Every row gives one point. Each copy is the shape, with its points in the same order, stretched, turned, moved and blurred by noise. Say if it was mirrored as well.
In the rows, zero is written as 128.

Shape (7 x 3)
[[140 108 124]
 [216 112 151]
 [116 108 158]
 [ 84 156 123]
 [150  91 108]
 [ 50 178 109]
 [ 37 165 136]]
Copy 1 (7 x 3)
[[150 125 119]
 [159  58 149]
 [145 146 146]
 [ 86 168 120]
 [162 119  93]
 [ 57 192 108]
 [ 69 212 134]]
Copy 1 is: mirrored
Copy 2 (7 x 3)
[[158 122  94]
 [236 131 132]
 [146 161  84]
 [ 86 138 115]
 [171 103  77]
 [ 41 130 121]
 [ 43 158 102]]
Copy 2 is: mirrored
Copy 3 (7 x 3)
[[172 118 145]
 [244 113 172]
 [140 125 174]
 [119 185 141]
 [180 102 129]
 [ 88 211 127]
 [ 71 197 144]]
Copy 3 is: only turned

Shape (10 x 4)
[[112  78 165  93]
 [120 146 133 188]
 [ 88  83 166  19]
 [119 117 103 129]
 [109  30 128  85]
 [147  80 137  65]
 [ 96 175 147 120]
 [131 148 149 145]
 [116 144 168 199]
 [ 88 148 104 127]]
Copy 1 (10 x 4)
[[119 122  94 192]
 [134 101 187 122]
 [ 74 169  25 202]
 [117 116 109 109]
 [109  75  46 176]
 [142 138  55 159]
 [109 169 145 127]
 [140 137 154 150]
 [124 102 209 151]
 [ 98 131 124 107]]
Copy 1 is: mirrored
Copy 2 (10 x 4)
[[ 64  92 148 133]
 [135 173 147 176]
 [ 51  71 159  67]
 [131 129 108 127]
 [ 44  55  97 134]
 [106  52 132 117]
 [129 176 175 117]
 [129 142 160 157]
 [115 174 167 199]
 [127 176 130 116]]
Copy 2 is: only turned
Copy 3 (10 x 4)
[[118  62 176 128]
 [119 165 134 156]
 [115   7 158  73]
 [140 100 103 151]
 [132  17 146 175]
 [155  49 130 126]
 [100 133 134  95]
 [136 142 143 129]
 [107 180 175 157]
 [101 114  98 132]]
Copy 3 is: only turned

Shape (8 x 4)
[[120 153 148 103]
 [114 157 109 111]
 [135 134 108 120]
 [103 142 155 234]
 [137 132 107 129]
 [143  59 120 112]
 [ 91  84 139 133]
 [139 157 128 163]]
Copy 1 (8 x 4)
[[111 164 133  98]
 [105 131 108 113]
 [128 112 119 113]
 [146 136 157 229]
 [132 111 114 119]
 [137  79 176  93]
 [100 116 189 138]
 [149 133 112 148]]
Copy 1 is: only turned
Copy 2 (8 x 4)
[[137 140 151  86]
 [152 144 137 121]
 [126 138 115 130]
 [ 76  80 205 164]
 [120 134 115 134]
 [ 97  77  65 113]
 [123  52 121 108]
 [103 147 154 142]]
Copy 2 is: mirrored
Copy 3 (8 x 4)
[[106 161 149 120]
 [ 91 146 119 124]
 [117 130 114 124]
 [106  97 194 211]
 [123 122 111 133]
 [172  76 137  94]
 [109  83 177 111]
 [119 136 136 165]]
Copy 3 is: only turned
Copy 4 (8 x 4)
[[ 96 152 157 111]
 [110 141 121 108]
 [130 123 129 115]
 [136 151 130 249]
 [131 119 130 126]
 [125  65 176 122]
 [ 84  86 157 163]
 [145 158 131 160]]
Copy 4 is: only turned

Shape (11 x 6)
[[145 116 159 142 115  53]
 [ 99 148  82 112 103 178]
 [156 146 146 154 145 117]
 [168 158 177 106 187  78]
 [ 99 103 114  95  59 167]
 [ 95 148  73 152 124  81]
 [ 80 115  89 162 114 170]
 [ 65 188 129  70  68 154]
 [ 16  91  77 102  91 125]
 [143 193 178 115 135 201]
 [199 167 105 131 166 199]]
Copy 1 (11 x 6)
[[177 101 148 152 150 100]
 [ 71 118 127  63  98 147]
 [139 149 133 150 148 146]
 [172 151 149 121 220 137]
 [103  66 155  73  74 149]
 [ 95 130 114 112 128  65]
 [ 56 100 128 130 100 144]
 [ 95 136 202  33  90 121]
 [ 35  34 167  82 100  82]
 [134 181 193  97 138 209]
 [127 177  88 105 157 218]]
Copy 1 is: only turned
Copy 2 (11 x 6)
[[161 104  74  83 118  59]
 [ 94 164 127 143  80 155]
 [164 129  72 126 143 119]
 [170 120  48  46 169 130]
 [ 96 106 141 136  45 134]
 [103 183  99 129 123  62]
 [ 90 143 128 185 113 115]
 [ 55 152  61  98  40 149]
 [ 11 136 148 132  87  78]
 [148 125  45 140 110 215]
 [196 172 110 145 135 201]]
Copy 2 is: mirrored
